Each row of a before or after table is a point. One or more steps were done to the points. Then noise was added and the rows were shuffled. The steps act on columns, c1 being the first. Name the steps. A step turns or swaps two columns, mirrors them in a line or flattens them onto one, adds a multiple of one to another, or multiplies or shifts one. Angles are multiples of 10 degrees, from the lower column toward the higher: turns from -170 to 170, lines from 10 to 170 but not 90. Use the fewest steps. Two steps may share a column if one is a turn and the other turns, adds or multiplies; they go together, in the order done. Otherwise the lowest column goes first.

Before:
array([[ 0.55,  0.02, -0.16],
       [ 0.17, -0.03,  0.28],
       [-0.99,  0.05, -0.19],
       [ 0.57, -0.32,  0.15],
       [-0.14, -0.20, -0.19],
       [-0.54, -1.03,  0.55],
       [-0.46, -0.01, -0.23],
       [-0.18,  0.02, -0.23],
       [ 0.58, -0.13,  0.24],
       [ 0.37, -0.03,  0.01],
       [ 0.46, -0.98,  0.23],
       [-0.48, -0.07,  0.41],
       [ 0.16,  0.05,  0.34],
       [ 0.31, -0.03,  0.16]])
After:
array([[-0.34, -0.07,  0.50],
       [ 0.63, -0.12, -0.02],
       [ 0.24, -0.03,  0.21],
       [ 0.47, -1.02,  0.10],
       [ 0.44,  0.05, -0.36],
       [-0.27,  0.02, -0.17],
       [-0.19, -0.16, -0.13],
       [ 0.57, -0.30, -0.04],
       [ 0.23,  0.04,  0.32],
       [ 0.34, -0.02, -0.13],
       [ 0.34, -0.01,  0.05],
       [-0.29, -1.01,  0.68],
       [-0.50, -0.02, -0.03],
       [-0.98,  0.04,  0.17]])
Steps: turn c1 and c3 by -20 degrees

Before:
array([[ 0.03, -0.24,  0.30, -0.58,  0.30,  0.29],
       [-0.14,  0.03, -0.04,  0.07,  0.26, -0.07],
       [-0.20,  0.24,  0.48, -0.26, -0.19, -0.18],
       [ 0.43,  0.05,  0.47, -0.11,  0.21, -0.36],
       [ 0.22,  0.03,  0.46, -0.55, -1.22,  0.67],
       [ 0.27,  0.55, -0.43, -0.24,  0.23, -0.30],
       [ 0.78, -0.21, -0.11, -0.31, -0.64, -0.20],
       [ 0.61,  0.13, -0.10, -0.35,  0.15, -0.13],
       [-0.08,  0.74, -0.30, -0.38,  0.31, -0.34],
       [-0.04,  0.34,  0.10,  0.47,  0.12, -0.06],
       [-0.04, -0.25, -0.18, -0.03, -1.16, -0.14],
       [-0.05, -0.21,  0.35,  0.24,  0.33, -0.12],
       [ 0.21, -0.22,  0.04,  0.64,  0.16,  0.21],
       [ 0.73, -0.19, -0.17, -0.08,  0.29, -0.30]])
After:
array([[ 1.19, -0.33, -0.07,  0.47, -0.61, -0.15],
       [ 0.64,  0.03,  0.44, -0.21, -1.19, -0.87],
       [ 1.13, -0.30, -0.18,  0.37,  0.28,  0.14],
       [ 0.67,  0.85, -0.44,  0.49,  0.25,  0.01],
       [ 0.29,  1.20, -0.32,  0.67,  0.30, -0.06],
       [ 0.61, -0.35,  0.07, -0.74,  0.16,  0.35],
       [ 0.85,  0.11,  0.46,  0.46,  0.18,  0.18],
       [ 0.37,  0.50,  0.08, -0.34,  0.12,  0.41],
       [ 0.36, -0.42, -0.16,  0.17, -1.19,  0.06],
       [ 0.32, -0.33,  0.34, -0.09,  0.36,  0.27],
       [ 0.17,  0.36,  0.49,  0.44, -0.17, -0.07],
       [ 0.27,  0.06, -0.03,  0.01,  0.26,  0.09],
       [ 1.01,  0.22, -0.14,  0.41,  0.17, -0.19],
       [ 0.40, -0.38,  0.28,  0.19,  0.31, -0.66]])
Steps: shift c1 by +0.40; multiply c2 by 1.6; turn c4 and c6 by 130 degrees; multiply c4 by 1.3

Before:
array([[ 0.02,  0.28, -0.03, -0.18,  0.55,  0.07, -0.39,  0.17, -0.19],
       [ 0.22,  0.25,  0.01,  0.03, -0.03, -0.13,  0.10,  0.20,  0.33],
       [-1.21,  0.32,  0.16, -0.44,  0.53, -0.35, -0.53,  0.27,  0.44],
       [-0.02, -0.16,  0.10, -0.53,  0.12, -0.40, -0.58, -0.30,  0.41],
       [ 0.19,  0.16,  0.14, -0.21, -0.01, -0.04, -0.57, -0.02,  0.27],
       [ 0.35,  0.18,  0.90, -0.27,  0.13, -0.02, -0.20, -1.24,  0.01],
       [ 0.44,  0.26,  0.49, -0.47,  0.46, -0.37, -0.42,  0.05,  0.33],
       [ 0.22, -0.07,  0.32,  0.64,  0.03, -0.36, -0.17,  0.09, -0.87],
       [ 0.37, -0.83,  0.52,  0.94,  0.02,  0.01, -0.50,  0.12, -0.23],
       [-0.16, -0.25,  0.09,  0.25,  0.45, -0.37, -0.41, -0.40,  0.40],
       [-0.45, -0.63,  0.11, -0.24,  0.00,  0.00,  0.95, -0.41,  0.23]])
After:
array([[ 0.36,  0.00,  0.52,  0.49, -0.01, -0.13, -0.51,  0.06,  0.20],
       [ 0.11, -0.02,  0.18,  0.05, -0.12, -0.01,  0.07,  0.13, -0.32],
       [ 0.40, -0.05,  0.41, -0.66,  0.02,  0.01, -0.12, -0.87,  0.02],
       [-0.94,  0.00, -0.64, -0.47,  0.96,  0.03, -0.52,  0.19, -0.53],
       [ 0.08, -0.01, -0.77, -0.56,  0.17, -0.07, -0.59, -0.21, -0.64],
       [-0.50,  0.00,  0.95, -0.36,  0.16,  0.08,  0.96, -0.27, -0.19],
       [ 0.49,  0.04, -0.30, -0.63,  0.34, -0.09, -0.44, -0.04, -0.52],
       [ 0.25,  0.00, -0.52, -0.15,  0.49, -0.07, -0.33,  0.06,  0.13],
       [ 0.13, -0.01, -0.56, -0.29, -0.17,  0.19, -0.55, -0.04, -0.21],
       [ 0.14,  0.01,  0.40,  0.35, -0.07, -0.81, -0.10,  0.07,  0.39],
       [ 0.04,  0.04, -0.21,  0.23,  0.51, -0.02, -0.35, -0.33, -0.51]])
Steps: turn c1 and c5 by -20 degrees; multiply c2 by 0; turn c3 and c4 by -30 degrees; add 1 times c7 to c3; mirror c6 and c9 in the line at 20 degrees; multiply c8 by 0.7

Before:
array([[ 0.27, -0.25,  0.06, -0.04,  0.49, -0.02,  1.21, -0.15,  0.17,
        -0.30,  0.36, -0.43],
       [ 0.17, -0.26, -0.26, -0.11,  0.23, -0.01,  0.14,  1.02, -0.30,
        -0.23, -0.31, -0.54],
       [ 0.28, -0.07,  0.15, -0.07, -0.72, -0.30, -0.18, -0.27, -0.20,
        -0.16, -0.15, -0.42],
       [ 0.39, -0.34, -0.01, -0.17,  0.49,  0.28, -0.13, -0.27, -0.16,
        -0.27, -0.26,  0.88],
       [-0.06, -0.03, -0.67,  0.31,  0.01, -0.07,  0.18,  0.64,  0.00,
        -0.36, -0.23, -0.34],
       [ 0.42, -0.51,  0.25,  0.01, -0.62,  0.18,  0.00, -0.24,  0.11,
         0.37,  0.01, -0.48],
       [ 0.55, -0.02,  0.08, -0.24,  0.56,  0.04,  0.09, -0.23, -0.25,
         0.28,  0.89,  0.29],
       [ 0.31, -0.60,  0.01,  0.02,  0.05, -0.31, -0.05, -0.26, -0.26,
         0.47,  0.07, -0.09],
       [ 0.04, -0.23,  0.01,  0.21,  0.54, -0.06, -0.08, -0.08,  0.05,
        -0.10, -0.19, -0.30],
       [ 0.13, -0.20,  0.18, -0.10,  0.27, -0.27, -0.11,  0.36, -0.03,
         0.00,  0.31,  0.31],
       [ 0.14,  0.07, -0.02, -0.21, -0.06, -0.19,  0.18, -0.14,  0.16,
         0.09, -0.34, -0.19]])
After:
array([[ 0.46, -0.61, -0.07, -0.17, -0.52, -0.03,  0.12,  0.20,  0.13,
         0.38,  0.05, -1.21],
       [ 0.53,  0.54, -0.26,  0.05,  0.03,  0.06,  0.07,  0.35, -0.27,
         0.28,  0.96,  0.71],
       [ 0.05,  0.49, -0.10, -0.18, -0.31, -0.08, -0.09, -0.02,  0.04,
        -0.09, -0.17, -0.77],
       [-0.05,  0.01,  0.27,  0.06, -0.04,  0.20, -0.04, -0.68,  0.02,
        -0.35, -0.25, -0.84],
       [ 0.08,  0.30,  0.71,  0.25, -0.19, -0.08, -0.30, -0.22, -0.01,
         0.04,  0.27,  0.76],
       [ 0.39,  0.52, -0.38,  0.01, -0.30, -0.17,  0.23,  0.33, -0.18,
        -0.26, -0.29,  2.18],
       [ 0.23,  0.51, -0.16, -0.08, -0.24,  1.25,  0.23,  0.15,  0.19,
        -0.29,  0.36, -1.05],
       [ 0.17,  0.26,  1.27,  0.57, -0.29,  0.14,  0.00, -0.85, -0.30,
        -0.20, -0.34, -1.36],
       [ 0.28, -0.75, -0.28, -0.10, -0.06, -0.15, -0.30,  0.22, -0.22,
        -0.12, -0.20, -1.05],
       [ 0.31,  0.08, -0.41, -0.13, -0.57, -0.02, -0.31,  0.22, -0.27,
         0.51,  0.08, -0.24],
       [ 0.12, -0.03, -0.21,  0.11,  0.12,  0.19, -0.16,  0.27,  0.16,
         0.06, -0.33, -0.47]])
Steps: swap c2 and c5; add 1.5 times c8 to c3; turn c4 and c8 by -150 degrees; mirror c6 and c7 in the line at 50 degrees; multiply c12 by 2.5

Before:
array([[-0.08,  0.62, -0.60,  0.23,  0.37,  0.35, -0.38, -0.31,  0.50,
        -0.34, -0.11, -0.17, -0.09, -0.61],
       [ 0.64,  0.27, -0.12, -0.13, -0.23, -0.56,  0.08, -0.26, -0.04,
        -0.04,  0.21, -0.14, -0.17,  0.30],
       [-0.05,  0.01,  0.38,  0.57,  0.09, -0.04,  0.01, -0.87, -0.47,
         0.00, -0.12, -0.02,  0.30,  0.47],
       [ 0.10, -0.18,  0.30,  0.06,  0.36,  0.39,  0.27,  0.11, -0.48,
        -0.05, -0.52, -0.51,  0.94, -0.21],
       [-0.25, -0.15,  0.40,  0.01,  0.08,  0.38,  0.27, -0.91, -0.67,
         0.00, -0.46, -0.09,  0.18,  0.12],
       [ 0.37,  0.55,  0.14, -0.05, -0.01, -0.21,  0.11, -0.03,  0.12,
        -0.04,  0.43,  0.36, -0.29,  0.30],
       [ 0.28,  0.58, -0.47, -0.07,  0.41, -0.10, -0.27,  0.17, -0.10,
         0.19, -0.02, -0.02, -0.20,  0.04],
       [ 0.11, -0.59,  0.40,  0.49,  0.55, -0.15,  0.49, -0.08, -0.58,
        -0.31, -0.65, -0.09,  0.36, -0.63]])
After:
array([[-0.27,  0.27, -0.13,  0.07, -0.27, -0.36, -0.12, -0.50,  0.02,
        -0.02,  0.27, -0.12,  0.56,  0.51],
       [-1.48, -0.14,  0.32,  0.25,  0.44,  0.15,  0.05,  0.32,  0.24,
        -0.96, -0.44, -0.54, -0.39, -0.36],
       [-0.07, -0.07,  0.36,  0.25,  0.08,  0.45, -0.01, -0.82,  0.19,
        -1.24, -0.44, -0.10, -0.37, -0.04],
       [-0.39, -0.06,  0.41,  0.12, -0.04,  0.19,  0.57, -0.89,  0.21,
        -0.98, -0.17,  0.09, -0.16,  0.37],
       [ 0.21,  0.62, -0.58, -0.25,  0.39, -0.05,  0.41, -0.76,  0.14,
         1.11, -0.10, -0.20, -0.12, -0.84],
       [-0.57, -0.64,  0.46,  0.64,  0.57, -0.44,  0.48,  0.32,  0.38,
        -0.89, -0.64, -0.02, -0.05, -0.50],
       [ 0.07,  0.59, -0.43, -0.29,  0.31, -0.03,  0.02, -0.26, -0.14,
        -0.25, -0.03, -0.03,  0.35,  0.05],
       [ 0.10,  0.61,  0.09,  0.06,  0.02, -0.05, -0.11, -0.36,  0.01,
         0.29,  0.46,  0.32,  0.38,  0.31]])
Steps: turn c1 and c13 by 120 degrees; multiply c1 by 1.6; add -0.7 times c2 to c8; mirror c4 and c7 in the line at 40 degrees; turn c6 and c14 by -30 degrees; turn c9 and c10 by 110 degrees; multiply c10 by 2

Before:
array([[ 0.20, -0.70,  0.06,  0.12,  0.22,  0.05, -0.52, -0.20,  0.19,
        -0.39,  0.32,  0.04,  0.32,  0.24,  0.22,  0.22, -0.06,  0.29,
         0.55,  0.08],
       [-0.39, -0.17, -0.04, -0.25,  0.16,  0.28, -0.11, -0.12, -0.23,
        -0.28,  0.33,  0.02,  0.11,  0.74,  0.30,  0.09,  0.50,  0.12,
         0.39,  0.35],
       [ 0.20, -0.73, -0.36,  0.77, -0.28,  0.01, -0.27,  0.14,  0.45,
        -0.25, -0.35,  0.33, -0.51, -0.10, -0.46, -0.66, -0.37,  0.76,
         0.18,  0.11],
       [ 0.02,  0.02,  0.35, -0.12,  0.61,  0.43,  0.23,  0.13, -0.48,
         0.29,  0.19, -0.25,  0.53,  0.14, -0.05,  0.56,  0.66, -0.05,
        -0.04,  0.53],
       [-0.16,  0.28,  0.37, -0.16,  0.54, -0.04, -0.33,  0.06, -0.15,
         0.43,  0.46,  0.02,  0.00,  0.48, -0.04,  0.48,  0.17, -0.49,
         0.17,  0.60],
       [-0.48, -0.37,  0.21, -0.17,  0.50,  0.00,  0.01, -0.09, -0.09,
        -0.07,  0.71,  0.28,  0.09,  0.10,  0.49, -0.16,  0.06,  0.25,
         0.31, -0.04],
       [ 0.43, -0.40, -0.73,  0.33, -0.30, -0.17, -0.35,  0.02,  0.55,
        -0.31, -0.19,  0.09, -0.21, -0.27, -0.81, -0.59, -0.12,  0.23,
        -0.30, -0.26],
       [ 0.11, -0.20, -0.38,  0.73, -0.66, -0.60, -0.06,  0.15,  0.21,
        -0.01, -0.27, -0.32, -0.13, -0.12, -0.66,  0.16, -0.27,  0.16,
        -0.39,  0.06],
       [ 0.69,  0.31,  0.00, -0.05, -0.23, -0.96,  0.04,  0.35, -0.15,
         0.21, -0.84, -0.33, -0.14, -0.44, -0.01,  0.49,  0.42, -0.93,
        -0.23,  0.67]])
After:
array([[-0.48, -0.16, -0.07, -0.24,  0.23,  0.32, -0.11, -0.06, -0.20,
        -0.30,  0.40,  0.08,  0.16,  0.94,  0.17,  0.82,  0.50,  0.35,
         0.27,  0.34],
       [ 0.25, -0.71,  0.04,  0.04,  0.27,  0.04, -0.53, -0.16,  0.17,
        -0.43,  0.32,  0.12,  0.36,  0.33,  0.06,  0.18, -0.07,  0.42,
         0.58,  0.07],
       [-0.48, -0.27,  0.16, -0.20,  0.68, -0.04, -0.03, -0.04, -0.08,
        -0.13,  0.72,  0.39,  0.03,  0.20,  0.33, -0.06,  0.07, -0.18,
         0.24, -0.02],
       [ 0.45, -0.42, -0.76,  0.30, -0.40, -0.19, -0.36,  0.07,  0.55,
        -0.26, -0.16,  0.08, -0.19, -0.34, -0.98, -0.84, -0.10,  0.31,
        -0.31, -0.27],
       [ 0.12, -0.27, -0.37,  0.70, -0.87, -0.55, -0.14,  0.21,  0.21,
         0.05, -0.33, -0.01, -0.16, -0.20, -0.83, -0.26, -0.25,  0.35,
        -0.36,  0.02],
       [ 0.22, -0.74, -0.39,  0.79, -0.40,  0.05, -0.20,  0.21,  0.46,
        -0.24, -0.33,  0.72, -0.40, -0.08, -0.63, -1.24, -0.48,  0.19,
         0.19,  0.05],
       [ 0.78,  0.36,  0.00, -0.07, -0.28, -0.96,  0.03,  0.38, -0.19,
         0.10, -0.78, -0.86, -0.21, -0.60, -0.30,  1.06,  0.45, -0.24,
        -0.31,  0.77],
       [-0.10,  0.33,  0.27, -0.15,  0.70, -0.04, -0.35,  0.13, -0.12,
         0.36,  0.48, -0.29, -0.02,  0.70, -0.26,  0.66,  0.13, -0.63,
         0.18,  0.53],
       [-0.02, -0.01,  0.33, -0.10,  0.78,  0.39,  0.18,  0.13, -0.46,
         0.31,  0.18, -0.05,  0.40,  0.14, -0.24,  1.58,  0.67, -0.09,
        -0.06,  0.55]])
Steps: multiply c5 by 1.3; add 1 times c10 to c12; turn c12 and c18 by -70 degrees; multiply c14 by 1.3; shift c15 by -0.20; add 1.5 times c17 to c16
